Rows are points. Each copy is the shape, with its points in the same order, turned, moved and blurred by noise. Is it also mirrored, or only turned?
(in the rows, 128 means zero)

Shape (6 x 3):
[[175 139 130]
 [161 174 130]
 [ 70 110 167]
 [144 170  81]
 [106 115 133]
 [107 113 153]]
Copy 1 (6 x 3):
[[138 174  87]
 [133 199 137]
 [156  90 171]
 [ 91 192 143]
 [133 120 138]
 [142 112 142]]
Copy 1 is: only turned
Copy 2 (6 x 3):
[[108 171 141]
 [ 83 156 162]
 [163  73 158]
 [ 58 135 119]
 [138 103 132]
 [152 110 147]]
Copy 2 is: only turned
Copy 3 (6 x 3):
[[148 106 146]
 [125 125 172]
 [125 202  89]
 [ 92  97 149]
 [125 155  94]
 [137 165 106]]
Copy 3 is: mirrored

Shape (9 x 6):
[[149 106 141 111 157 118]
 [ 43  30 158 120 148 135]
 [141 119 146 142 115 167]
 [135 160 118 101 127 127]
 [144 151 140 143  70 115]
 [126 158 128 221 113 136]
 [142 118 104 154 155 106]
 [105 125 174 107 141 137]
 [135 157 172 116 102 110]]
Copy 1 (9 x 6):
[[127  85 123 106 145 125]
 [ 15  81 173  70 132  94]
 [122 124 160 131 116 147]
 [134 141 124 147 172 128]
 [146 147 138 162 101  91]
 [ 98 136 104 186  64 140]
 [110 109  77 124 125 135]
 [ 98  91 169 136 157 117]
 [150 114 156 162 140  89]]
Copy 1 is: only turned
Copy 2 (9 x 6):
[[139  91 124 101 145 145]
 [ 30  64  80  56 145 107]
 [ 97 127 122 122 118 179]
 [154 149 101 112 129 142]
 [121 161 152 131  87 132]
 [ 77 188 178 130 155 156]
 [124 122 143 128 176 127]
 [112 119 110  60 123 155]
 [140 147 142  84  92 141]]
Copy 2 is: only turned
Copy 3 (9 x 6):
[[161 130 144 157  95 144]
 [145  54 239 168 124 105]
 [125 158 172 118 124 150]
 [146 138 104 123 133 131]
 [ 87 145 121  95 101 126]
 [ 51 189 148 157 135 118]
 [117 137 127 186 111 146]
 [163 132 168 127 118  98]
 [131 148 126 101  92  98]]
Copy 3 is: only turned

Shape (14 x 8):
[[136 154 113 143 145 171 153 126]
 [185 130  98  81 156 176 141  68]
 [149 148 115 120  93 187 169  92]
 [159  76 103  93 167 115 116 125]
 [ 98 106 150 146  99 119  87 142]
 [165 153  80  99 157 101 117  40]
 [137  98 131 161 111 135 143 136]
 [128 162  96 177  95 186  95  92]
 [166 137  79 111 157 147 144 111]
 [120 117 138 153 109 150  99 162]
 [153 125  80 103 115  94  91 143]
 [142 114 179 153  94 135 110 127]
 [ 89  85 134 153  97 141 117 143]
 [ 96 191 133  80 102 172 131 151]]
Copy 1 (14 x 8):
[[130  98 108 160 140 139 154  96]
 [192 101  80 174 170  77 129  91]
 [116 122 115 176 137  94 129  70]
 [205 104 114 157 124 107 135 176]
 [127 104 175 139 109 145  88 157]
 [155 111  71 158 214  69 115 169]
 [135 124 161 180 126 143 132 141]
 [103 121 110 185 152 151  72  83]
 [164 132  76 160 153 113 148 122]
 [139 111 158 144 109 165 104 128]
 [170 168 109 126 143 123 107 168]
 [138 106 198 148 137 141  94 115]
 [127 103 166 161  83 142 108 145]
 [112 127 105  72 110 107 122  76]]
Copy 1 is: only turned
Copy 2 (14 x 8):
[[154  88 148 131 128 173 145 139]
 [167 100 187  99 165 110 126 183]
 [153  75 164 114 105 137 173 174]
 [129 133 102  98 187 124 109 168]
 [ 87  87  69 155 121 119 144 125]
 [182 107 160  81 157  67 107 114]
 [137  85  72 131 128 146 159 158]
 [135  19 141 137 104 129 133 126]
 [164 107 144  94 147 143 110 158]
 [ 99  78  83 158 119 151 130 143]
 [119 116  90  94 116 109  78 143]
 [122  87  75 178 121 114 162 162]
 [ 87  70  68 131 128 144 167 135]
 [ 88 122 174 141  70 152 143 131]]
Copy 2 is: only turned
Copy 3 (14 x 8):
[[130 114  96 162 127 160 137 105]
 [ 85 149  80 146 150 113 129  42]
 [ 99 151  68 148 104 170 100  91]
 [131 152 106 100 176  86 162 103]
 [163 135 143 105 141 132  87 164]
 [ 99 126 113 146 105  48 125  55]
 [169 146 100 106 119 152 128 131]
 [155 101  82 170 121 143  54 100]
 [120 132  81 157 141 110 156  88]
 [175 136 122 129 158 156 102 152]
 [146 164 106 149 152  64 125 145]
 [168 165 144 109 125 159  89 121]
 [161 123 105  88 137 152 100 168]
 [ 74 137 126 184 145 170 102 162]]
Copy 3 is: only turned

Shape (15 x 11):
[[152 101 113 111 167 115 133 131 131 100 124]
 [153 124 104 163 124 152 131  74 114 126 102]
 [120 128 148 125 122 118  99 135 112 137 133]
 [154 115 118 121 123 117 137 129 119 148  78]
 [149 134 123 118 142 144 129 115 117 148 135]
 [152  98 123 116 119 134 135 135 128 144 136]
 [152 134 106 113 129 119 126 137 137 151 118]
 [121 133 137 109 116 113 131 135 121 133 130]
 [152 117 114 152 124 145 118 119 107 145 132]
 [ 71 128 108 135 144 119 135 136 120 145 105]
 [145 122 105 111 126 249 135 120 114 109 111]
 [153  99 135 127 134 126 126  98 138 145 120]
 [101 129 107 112 121 114 140 134 110 137 131]
 [148 123 103 123 117 117 122 130 151 139 115]
 [141 128 148 156 132 127 140 123 126 133 132]]
Copy 1 (15 x 11):
[[148 110 130  88 125 136 129 114 139 111 178]
 [162 164 140 142 138 145 120 102  76 100 143]
 [124 135 137 108 136 109 118 150 128 130 116]
 [155 106 162 127 108 129 143 123 108  98 126]
 [148 133 147 124 123 133 119 130 108 151 145]
 [135 117 142  99 114 125 136 104 106 141 129]
 [143 119 154 128 100 111 129 122 122 131 142]
 [125 127 129 115 117 118 146 151 126 132 122]
 [152 149 149 118 137 120 121 105 104 135 127]
 [168 111  93 147 139 102 138 149 132 118 122]
 [153 137 120 151 125 219  96  74 123 153 114]
 [131 115 142 109 124 125 117 119  81 114 149]
 [152 131 107 121 110 113 150 147 129 134 121]
 [133 123 141 128  98 107 132 110 117 116 140]
 [128 134 146 123 157 124 145 125 105 130 146]]
Copy 1 is: mirrored
Copy 2 (15 x 11):
[[147 131 125  94 115 115  93 127 131  82 109]
 [161 121  99 151 133 114 152  97 160 115  85]
 [130 138 125 138 127 106 118 134 118 136 152]
 [179 129 104 115  88 125 130 124 145 130 132]
 [141 136 110 137 128 140 110  99 125 114 128]
 [150 116 133 112 121 137 105 107 147 125 140]
 [153 133 114 130 103 152 101 134 142 121 133]
 [123 122 126 120 114 131 125 136 121 129 149]
 [164 127 114 147 150 126 120 110 144 126 127]
 [153 110 132 132 111 124 121 155  83 150 101]
 [180 128 178 168 117 147 158  47 120  73 111]
 [138 126 113 118 116 113 104  95 154 133 118]
 [138  98 123 125 120 141 124 145 108 129 134]
 [147 125 125 136 104 140 106 138 160 124 123]
 [135 149 119 114 149 125 132 118 136 137 117]]
Copy 2 is: only turned
Copy 3 (15 x 11):
[[123 112 135 127 142  85 146 157 145 102 142]
 [110  81 118 132 165 129  97 105 143 142 120]
 [113 140 133 110 111 139 104 151 114 127 148]
 [126 103 104  98 125  90 102 140 135 144 127]
 [151 114 134 121 147 126  99 138 118 115 138]
 [136 109 101 112 134 120 125 144 110 109 150]
 [144 131 105 120 129  95 100 139 126 114 131]
 [134 134 126 119 101 121 119 138 114 129 142]
 [114 102 109 124 147 143  93 137 118 113 126]
 [114 134 135 157 117 100 112 157  96 164 117]
 [137 107 142  79 210 130 144  95  75 123  84]
 [128 104 112 119 155 117 110 137 135 132 168]
 [129 122 131 144  99 108 118 136  94 129 128]
 [127 136  94 128 133  97 108 128 130 117 141]
 [131 114 112 129 136 151 120 153 141 138 136]]
Copy 3 is: only turned
